Rows are points. To make a cloud, some directions were put in groups of two or more. Within a group, all points are equally far from the middle, so they leave a hole (a ring in 2 directions, a hollow ball in 3). The other directions are filled evenly. Then the cloud was stretched, turned, moved and blurred a little. How many holes are there, and how many directions does each take, smallest first?

Cloud (20 x 3)
[[ -64  -54   -6]
 [ -56  -57    3]
 [ -86  -16   16]
 [  52   14   44]
 [ -66   33  -14]
 [  27  -27  -62]
 [  21   94   25]
 [ -28   27   20]
 [ -22    2  -50]
 [  -9  -43    3]
 [ -39  -56  -31]
 [  53    6  -51]
 [ -71   60    3]
 [  66  -11   12]
 [ -64   19    8]
 [   6   25   19]
 [ -90   32   67]
 [   7   33    6]
 [ -36   15   35]
 [-104   27   22]]
Holes: 0

Cloud (55 x 6)
[[ -46  -42  -95   -5   11    4]
 [ -79   12   -7   -5   32  -48]
 [  38  -38   18  -18  -30  -57]
 [  18   89   17  -27   15   -5]
 [  72   46   29    0   23   12]
 [  23  -51    5   41  -47  -40]
 [ -32   22  -59  -59   63   26]
 [ -20   15   -3  -12   40   89]
 [  19  -47  -26   38   20   55]
 [ -25  -79  -24    6   -3   33]
 [ -50   65   76  -28   -5    2]
 [ -16   74  -12  -56    2  -24]
 [  55  -10   26  -60   78  -13]
 [ -93  -15   44   67  -70   -7]
 [  34   44    9   72    4   58]
 [  80    4   19   -4    9   16]
 [ -13   32   16   41   47   80]
 [ -14   35  -11    9  101   22]
 [  24  -67  -12  -88   39  -41]
 [ -38   21  -66    7   45   42]
 [  10  -15   -9   22  -35  -93]
 [  46  -42    7  -11  -23  -57]
 [  47   64  -10   12  -17   50]
 [ -82  -31    2  -45  -37   15]
 [  -5  -28   -9    6 -107    4]
 [ -80  -49   67   -8  -41   -4]
 [ -76  -33   22   41  -10  -37]
 [ -68  -14  -20  -12  -26   60]
 [  -6   31   69  -31   32  -34]
 [ -30   35   40   63   46   37]
 [ -57  -76  -36  -14   -8   -9]
 [  65   41   34  -18   41  -11]
 [ -27    2  -64   25  -60  -73]
 [ -66  -13   -7  -77  -28    0]
 [  -8   18  -14   85   54  -29]
 [  17  -33    0    6  -95   31]
 [  52   48  -52   -2    1   29]
 [  19  -10  -42   36  -21   64]
 [  -9  -26   -7   12  -84  -60]
 [ -54   48   20  -52    0  -37]
 [ -90   50   41   59  -30   37]
 [ -40   31  -19   82  -18  -54]
 [  43  -49  -62   39   63   12]
 [ -21   26   38   66   50   33]
 [  79   13   -6  -45   84  -37]
 [ -30   -7   10   83   27  -39]
 [  57   45  -48   43   40   15]
 [ -19   68    9  -53   49   31]
 [ -24   27  -17  -73   29   54]
 [ -47    7  -35  -89   -7  -19]
 [ -43  -40   18  -71  -19  -50]
 [ -60   31  -34  -65   23  -21]
 [ -16   53  -47   35  -56   14]
 [ -81  -44  -11   18  -61   24]
 [  25  -56    6  -82  -11  -32]]
Holes: 2 (2, 3)

Cloud (81 x 8)
[[  -9   30  -58   42   86  -25  -72  -25]
 [  48   -9  -15  -17  -27  -75   37    7]
 [  59   -8   -9  -36  -37   80   -5   27]
 [ -42   36   -7    6   45   35   84  -51]
 [ -50  -41   51  -40  -60   38    6    2]
 [  34   93   29  -15  -17  -20    8    5]
 [  98   57   42  -21    3  -12   15  -68]
 [  59    3   52   45    2  -28  -66  -50]
 [  28   67  -61   23   -6  -38   -1  -41]
 [  -3   21   24  -43   85   12   54  -28]
 [  11   23   69  -47   20   42   71  -62]
 [ -28  -17  -86    0  -61   52  -34   10]
 [  24   50   44  -20   69  -19  -19   24]
 [ -17   89  -36    0   28   12   25   -7]
 [ -70  -56  -62  -26  -46   21  -41  -26]
 [  -4  -15    6  -21   39  112    8   35]
 [  92   68    1    9   68    8    9  -47]
 [  14   23   64   48   77   64    6  -13]
 [ -17   22  -21   47    3   35   -3  -91]
 [  42    0   -1  -14  -65   73   63   18]
 [  33  -21  -71   -5   23   31   37  -43]
 [   9   22  -17   49   76   -9  -20  -89]
 [   1    4   78    9   55   35   45  -54]
 [  48   46   -1  -42   57   49  -53    8]
 [ -25   35  -36  -15   40   26   87  -15]
 [ -52    9    9  -45   61  -25   22  -44]
 [  75  -20  -24   56  -25    6   11  -29]
 [  33   31   12   39  -50  -42  -87  -21]
 [  19   32   66   14   26  -77  -52  -19]
 [ -11   42  -61   29    3  -68  -22  -51]
 [ -91  -22   23  -24   -8  103    8  -19]
 [ -63  -36  -20   65  -48  -11  -31  -33]
 [  28   42   98   -2   26   18   37  -51]
 [  30   74  -20  -22  -31   -5   73  -10]
 [ -24   34   18   52   81   99   -9  -13]
 [  -7   45   79   13   68   64   16  -65]
 [ -17   51   78   -6   73    1   12  -58]
 [  28   42   32  -89  -33    0   45    8]
 [ -49   -3  -23   -7  -10  110   63  -44]
 [  48   19   56   12   44  -75  -12  -45]
 [ -90   26   26  -46   16   56  -46    3]
 [  48   34    5   56    0   75   -4    4]
 [   1  -51  -56   -1   21   74   -9  -32]
 [  14  -65  -23   13   32   16   23  -16]
 [  15   10   50  -26  -89   57   52  -30]
 [ -12  -51  -61   55  -25    2   21  -23]
 [   4   16   34  -35   63  -62  -30  -25]
 [ -20  -32  -22  -48  -68   45    6  -66]
 [  68   66   18  -73  -31  -15   12  -31]
 [  -1   43  -44   50  -12  -82  -38  -38]
 [ -35   53  -24  -68  -37   24  -40  -15]
 [  36   17  -16  -62  -61   -4  -62   10]
 [ -28  -37  -36  -11  -63    9   45   45]
 [  22   14  -46    9  -62    2  -77   28]
 [-109  -26    5   44    5   25  -46  -16]
 [  72   61  -30  -12  -22  -51  -42    0]
 [ -83   14  -38  -25   76   34  -13   24]
 [  19   -6    4   11 -104   34  -25  -31]
 [ -63   33  -49  -68  -36   43   38    8]
 [ -23   33  -25    0   90  -13   40   -8]
 [ -53   49  -26   13  -24   59  -34   23]
 [ -42   29  -68  -22   31   89  -20   23]
 [ -58  -17   34  -43   -5   80   63  -49]
 [  31   13    6  -63  -19    2   21  -87]
 [ -28   20   37  -84   -7  -21   -1    7]
 [  58   76   46  -58   22    3    7  -55]
 [  74   33   31  -26   11  -38   -6  -82]
 [ -90  -33  -12  -68  -10   -3  -12   -5]
 [   2   -6   53   16   -9   28  -36   46]
 [   0    3  -19  -11  -26   77    9   64]
 [ -54   -9   20  -40   28   53   75  -53]
 [ -50  -23   33  -75  -57   32   51  -18]
 [ -34   42   15  -92   -6   50  -26  -10]
 [  -5  -37   77    4  -14    8   15  -37]
 [ -98   18   -2   43   39  -24  -64  -19]
 [ -26  -41  -70  -19  -94  -23  -40   19]
 [  56   63   62  -38  -15   12   38  -76]
 [ -22  -27   -6   62   52   35  -55  -65]
 [   5   10  -16   65  -60  -45  -19  -59]
 [  -4  -31  -65   60   -5   18  -69   22]
 [ -23   12   13   19   -4   77   -4  -88]]
Holes: 3 (2, 3, 3)

Cloud (100 x 9)
[[  31   -3  -77   16  116   11   56  -48   16]
 [  60  -33  -68   -5   -8   70  -47  -27   64]
 [ -25  -38   62   28   81  -21   84   -4   42]
 [ -53  -16  -17  -12  -19  -17   43   36   15]
 [ -18  -71    3   -3   33    7   32  -17   37]
 [  16   -2  -77  -44    2   46  100  -36   36]
 [  -1   -1  -38  -13  -62   -2  118    6  -38]
 [ -30  -62  -68  -26   18   21  -10   90   70]
 [ -56   12   -6  -16   86   14   11   -2   62]
 [  63   -1    8   16   29  -38   28   34  -23]
 [ -83    0  -13   32   38   26   63  -10   16]
 [  23  -63  -49    8    6  -11   61   15  -30]
 [  46  -39   66  -25  -81   14   43  -36  -17]
 [  30  -19   38   16   74  -14   62   37  -21]
 [   5   -9   34   -1   20  -55  -50   52   45]
 [   5  -18  -14   69  -55   22   78  -52   58]
 [ -48  -38   11   38  -44   54   23   20  -19]
 [  69   47    7  -15  -22   33    9  -11    4]
 [  25  -27   13  -11   16   11   78  -13  -28]
 [  48   31   27   25   14  -48   31   23   74]
 [ -11   27    9  -22   26  -48  -58   -8  -32]
 [  13   31   51  -27  -95   13  -18   21   10]
 [  43  -86   73   20   28    9    0    9   61]
 [   4   24   30   -8  -26   -1   50   39  -84]
 [  30  -46   30  -11  -78  -19   31   28  -20]
 [  32  -13   36   49  -33   52   -4  -38   50]
 [   7  -24  -34    7  -58   -3  -24  -45   24]
 [  40   -4    4   49   19   -6   48   35  -22]
 [  45  -57   34   45  -58   22   10   62   -5]
 [ -71  -47  -24   88   14   57   62  -16   46]
 [  82  -66   22   31    4   47   -4  -22   54]
 [ -16  -86  -41   36    8  -78  101    5   -4]
 [ -11   -8  -32  -50   13   58  -14  -41    9]
 [ -29   30  -64   41  -58  -13   20  -54   44]
 [  66   15  -53   10   49   24   73   18    8]
 [  15  -20  -21   20   10  -37  -60  -13   12]
 [ -39 -102  -23   45   26   35   -5   55   56]
 [  -9  -77   74    5  -30  -47   -6   25  -20]
 [  -4  -14  -63  -24   55  -39    8  -18   52]
 [ -10  -15  -12   43  -11  -28    0   29    8]
 [ -42  -49   31   15   30  -47   20   17    6]
 [  52  -50  -81   29   38   30   30   15  -32]
 [  -9  -46  -44   28   60   58   69  -46  -55]
 [  23  -75   33    7  -13  -26  -46   -3   31]
 [  17    3   -3   18   56  -55   63   -6  -25]
 [ -13   45   -1  -13   16   20   76  -26    3]
 [ -11    1   53  -11   42   42  -28  -34   19]
 [-102  -41    0   10    0   56    7  -46   16]
 [  28  -11   11   68  -18  -39  -32  -18   42]
 [ -55  -70   -3   10  -19   40  -37  -33   16]
 [ -44  -44  -10   53   49  -60  -14  -58   60]
 [ -23 -111  -12   52   14   45   24   57   12]
 [  41  -44  -15   27  -71    6    5  -38   37]
 [  42  -88   -5  -24  -63   11   12   24   55]
 [   8  -26  -13   78  -19  -46   54   17   45]
 [ -11    2   -2   23   15    0   22  -71   50]
 [ -24  -19  -13  -55   62  -24  -17   14   78]
 [   9  -19   58  -12 -120   58   56   67   22]
 [  30  -24   60   40   12  -33    5  -61  -20]
 [  40  -76  -12   55  -24  -12   48   -5   25]
 [ -29   30  -30   19  -37   58   60   -6    7]
 [ -66   -6   36    9   -3   54   47   -5  -43]
 [ -37    9   48   17  -42   33  -22   56  -29]
 [  45  -80  -30  -75   31   30   -3   -9   57]
 [ -34   16  -41  -39   -2   67   40   36   40]
 [  47  -31  -17  -21    3  -32   40   49  -26]
 [ -59  -53   21   14   15   43   12   62   15]
 [  25   64  -40   30    8   39  -10  -28   71]
 [ -68   47    8   49  -30    5   38  -45  -27]
 [ -71    0   -8  -27   33  -28  -12  -40   28]
 [  15   -7  -27  -18   46   25   -3  -62   35]
 [  57   28   -1   27   42  -50   14  -32   16]
 [  70  -16   51  -25 -121    7   61  -27   16]
 [ -42   -9   -9    8  -45   49   81   60   36]
 [ -32  -64   28   17  -26  -67   69   15   21]
 [  50  -41   54    0  -18   -4   75   41   14]
 [ -17   40  -11  -58    1   35   25   -6    1]
 [  66   10   26   55  -54  -26   43   -6   52]
 [  58    0  -37   22   31   33  -13   20  -12]
 [ -27   60  -67  -13  -38   26   97   31   18]
 [ -11   17   38   29  -56   27   -4   51  -18]
 [  59  -44   18   41   18   30   56    8   22]
 [   7  -76   16  -15    4    3   -6  -71    4]
 [ -19   -1   24    2   63 -108   19   -6   65]
 [  32   -5   -6  -23   51   26  -16  -10  -39]
 [ -98  -34  -40   75  -89   27   78   -9   18]
 [  86  -13   -5   72   21   41   40  -13   33]
 [   9  -34  -47  -39  -19   45   34  -21    1]
 [ -62   14   22   42  -15    3   73  -31  -36]
 [ -20   61    1   -2  -23   44   67   43   85]
 [  22  -40  -55   -6    8  -25   98   26   25]
 [  31  -84    1   25  -31  -31   76   42   -3]
 [  -6   38   29   24   -8    5   92  -17  -16]
 [ -11  -38   13   13   -2  -42  -16   31  -23]
 [ -32  -31  -78  -26   24  -41   46   47  -54]
 [ -29  -40  -11   11   66  -36   37   15   -9]
 [  46  -14   61    6   13   37   46   -2   29]
 [  57  -42   86  -55   32   40   35    6   22]
 [ -10  -32    0  -24  -59   68   18  -11  -16]
 [ -28   -7   25   10   25   60   13   21   41]]
Holes: 0
